Every row gives one point. Any point is a mix of the corners, with weights that add up to 1. It lies inside the corners' shape when no weight is negative. Is each point inside? If not, which corners have a negative weight?

Corners:
(1): [ 16 -50]
(2): [12 58]
(3): [-23 -46]
Points:
[26 12] -> outside (3)
[-17 -31] -> inside
[ 13 -11] -> inside
[ 14 -46] -> inside
[-6  0] -> inside
[10 47] -> inside
[ -2 -44] -> inside

Corners:
(1): [ 56 -59 -45  42  13 -29 -87   6   9]
(2): [ -3  33 -45  -3   3 -34 -29  -3 -36]
(3): [  0  47  50  12 -10   2  -9 -21  -9]
(4): [ -4   5 -49   4 -17 -12 -34 -47  18]
(5): [-23  29  13  16   3  57  10  51 -33]
(6): [ -4 -58 -50  15  -3 -69 -45 -13 -13]
(7): [  0  30   9 -10  33  19  20  43  -3]
(8): [  9  68  27  73 -25  -2  -6  -1  48]
(9): [ 24  48  41   1 -31  37  31  61  -9]
(10): [  2  -4  -7  30 -17 -26 -95   7  44]
Points:
[  5  27  -7  24   0  -2 -14  16   7] -> outside (3)
[  1  22 -20   5   0  -9 -19   6 -10] -> inside
[ 14  -8 -27   6  -2  -6 -32  20  -9] -> outside (3, 8)
[  8  32   8  28 -16   8 -30  10  11] -> outside (6, 7)

Corners:
(1): [-43 -15  21  -2 -72  22  12 -14  65 -19 -46 -66  18  -8 -67  48  31   7
  20 -28]
(2): [ 30 -38  -7  35 -33  29 -14  -6 -10  26  28  10 -50 -48  -4  16  -8  19
  14  16]
(3): [-47   4  23   5 -26  11 -21 -68  23  -6 -53 -77  17 -37   9  25  34  52
  36  20]
(4): [ -3  37 -38 -31 -16   4  16 -43  67  -2  -3 -43  40 -41 -38  29  37  71
  20 -22]
(5): [ -7  35   5 -10 -75 -32  18 -64  62  -7 -13 -77  11 -11 -40  13  59  -1
  33  36]
(6): [  2 -59  71   9  64 -48 -27   5  19 -35  21  49   2  26  19  -5 -77  36
  -6 -15]
(7): [  3 -34  -8  38  27   0 -25 -21  -8  -5  13  33 -44 -44  57  -9  57 -37
  -8 -16]
(8): [  3   3  26  45  31 -29   7  -5 -24   4   4  30  29  36   3 -62 -20  19
  26 -62]
(9): [  5 -32 -15  29  36  33  -3  10  12  29 -13  38 -17 -55 -10 -54  20 -37
  13  38]
(10): [  7 -14   8  28 -17  25 -11 -23  35   4 -23  28 -35 -23  15 -47   8  -1
 -60 -13]
(11): [-55  -9  -3  13 -40 -18 -13 -25  49  51   2 -57  18   3 -32   4  64  37
 -14  15]
(12): [-45  20  73  -3  32 -15  21  -1 -52 -17  18  74  36  -5   6   6 -12  33
 -21 -12]
(13): [-54  30  35 -35   9 -40  -4   2 -23  38 -40  43  33  10  16  15 -28  35
  16 -46]
(14): [ 16  -3  36 -11  34 -25  -5  34 -43 -27 -19 -15 -12  10 -25 -16 -20  18
 -23 -23]
(15): [-10 -50 -17  22  32  51  47 -40  -4  51  15 -12 -57 -29  46 -21   5 -20
  -9   6]
(16): [ -6 -55  -7  -1 -24   3 -17 -58 -17   6  10   5  -6 -58  -9 -36  -4 -34
 -25  -5]
(17): [-14 -10 -28  19  -7  60 -53 -37  -5   7  29   7 -12  -2  14 -16 -15 -44
 -17  17]
(18): [-54  -4   6 -16  47 -42  -9 -12 -55 -20  -5  87 -35  34 -23 -35 -22  49
  16 -31]
(19): [-47  -8 -11  11 -26 -10  -1  12  16 -15  26  -5 -18 -54  40 -47 -20   8
   0  12]
(20): [-17 -28 -45  14 -47 -18  30 -30  28  -6 -56 -30  45  10 -10  29  31  37
  -1  30]
(21): [  8 -25  46 -49  12  -1 -15  19 -47 -30  13  73  17  34  41 -56 -11  50
  26 -23]
Points:
[-13 -15  20   9   8 -11  -3 -10   0  -7  -2  16   3  -3   2 -11  -9  20
  -3  -9] -> inside
[-47   7   7  -9  29  -6  -4 -11 -53   2  -3  42  24  14  37 -49   5  32
 -23 -37] -> outside (1, 2, 5, 6, 9)
[-10 -15  11   4  -2  -2  -3 -24   1   4 -11   4   0  -8  -5  -5   9  12
  -2  -7] -> outside (19)
[-14 -18  18   2   5  -8  -8  -7   0  -8   3  20  -6  -8  11 -21 -12  21
   0  -8] -> inside

Corners:
(1): [ 51  24 -71  58   4 -20  18 -14  49  27 -27  16 -10  -5 -54  44  -5  38
 -24  41]
(2): [ 13 -21 -43  10  15  40  16 -54  23   8  70  39 -17 -49  -8 -58  11  -5
  24 -59]
(3): [ 37   5  -9 -23   6 -40 -51  52  -8  11  -3 -32  -9  26 -62  20  29   6
 -33  31]
(4): [-23  16   4 -11  17  47  -9 -45   4 -45  64  20  26  -5  49 -20  25   6
  43  -6]
(5): [ 22 -31 -25 -18 -14  59  13 -16  -5 -30  12  84   6 -20  22 -40 -10  44
  -1  -4]
(6): [-55   9  17 -11 -62  18 -22  -2  -9  23  17   0  13  45 -40  -3  27   4
   4  13]
(7): [  2 -33 -33   1  12  24 -14 -26 -52 -35  35  51  38   4   6   2 -29  14
 -34 -32]
(8): [ 21 -34 -25  -4  13  99  33 -14 -20 -12  32   8  -5  42  27  14 -13  16
  48  -5]
(9): [  0 -43 -17  11 -23  31  18  36 -17 -34  71   2  59 -26  40  -7  -3  33
  18  35]
(10): [ -6  14  29  27  29 -11 -46  31 -15   5 -29 -29 -22 -23 -46   6 -21 -13
  21  42]
(11): [-11   7 -31  47 -47 -19 -54   7  14   7  19 -19 -66   2 -21  18  24  16
 -19  45]
(12): [ -4  27 -45  19 -15 -61 -43  30   3  19  -4 -19 -30  19 -32 -47 -48  41
 -16  16]
(13): [ 41 -34 -39   6 -62  52 -16 -38   0 -19  25  43  25 -32  34  19   4  11
  51 -94]
(14): [ 22  12  -6 -15 -53  69  50 -10 -64 -35  58  19   7  -7  17 -48  -1  17
   9 -25]
(15): [ -8   5 -15  37 -34  46  31  17  55 -52  66  32 -25   2   3 -13 -27  20
  27 -50]
(16): [ -2  22  -1  11 -50  14 -55  34  28  -3   6 -61  17  16 -39 -29 -55 -54
 -32  62]
(17): [-22  31 -30 -18   4  -2 -19  -1  48  16   0  -3 -31 -32 -21  52 -38  35
 -37  18]
(18): [ 11  -1  -1  42  23 -22 -19 -22  49  21 -51 -63 -34  15 -25  -5   3  34
 -47  28]
(19): [ -7  17  -8  -8 -21 -56 -16  32  12  26 -31 -38 -24   0 -21  -9   3 -61
  -4  25]
(20): [-57  23 -36 -27 -14  50   9  27 -20 -58  -8 -14  14 -15 -24 -51  -3  -4
  35 -14]
(21): [  7  48 -20  40  14  19 -31  42  23  55 -15 -19 -36 -15  17  -4 -13  -1
 -53  10]
Points:
[-15  13  -2 -16 -15  42 -21   2 -20 -14  36   4  -8   8  -4  -1   3 -27
  21 -18] -> outside (1, 5, 9, 12, 18)
[ 44 -20 -45  35 -22  36  12 -41  18 -24  65   8  -5  10  12  13 -10  55
  -9 -22] -> outside (5, 6, 10, 19, 20, 21)
[ -4  16 -10   6 -20  23  -9   9   9   6  -8  -8 -23  -1 -36  -9   0  -5
   4   4] -> outside (4, 7, 9, 12)
[  3   5 -17  10 -16  10 -15  13   5   1  11  -5 -10   0 -18  -6 -12   7
  -9   9] -> outside (4)
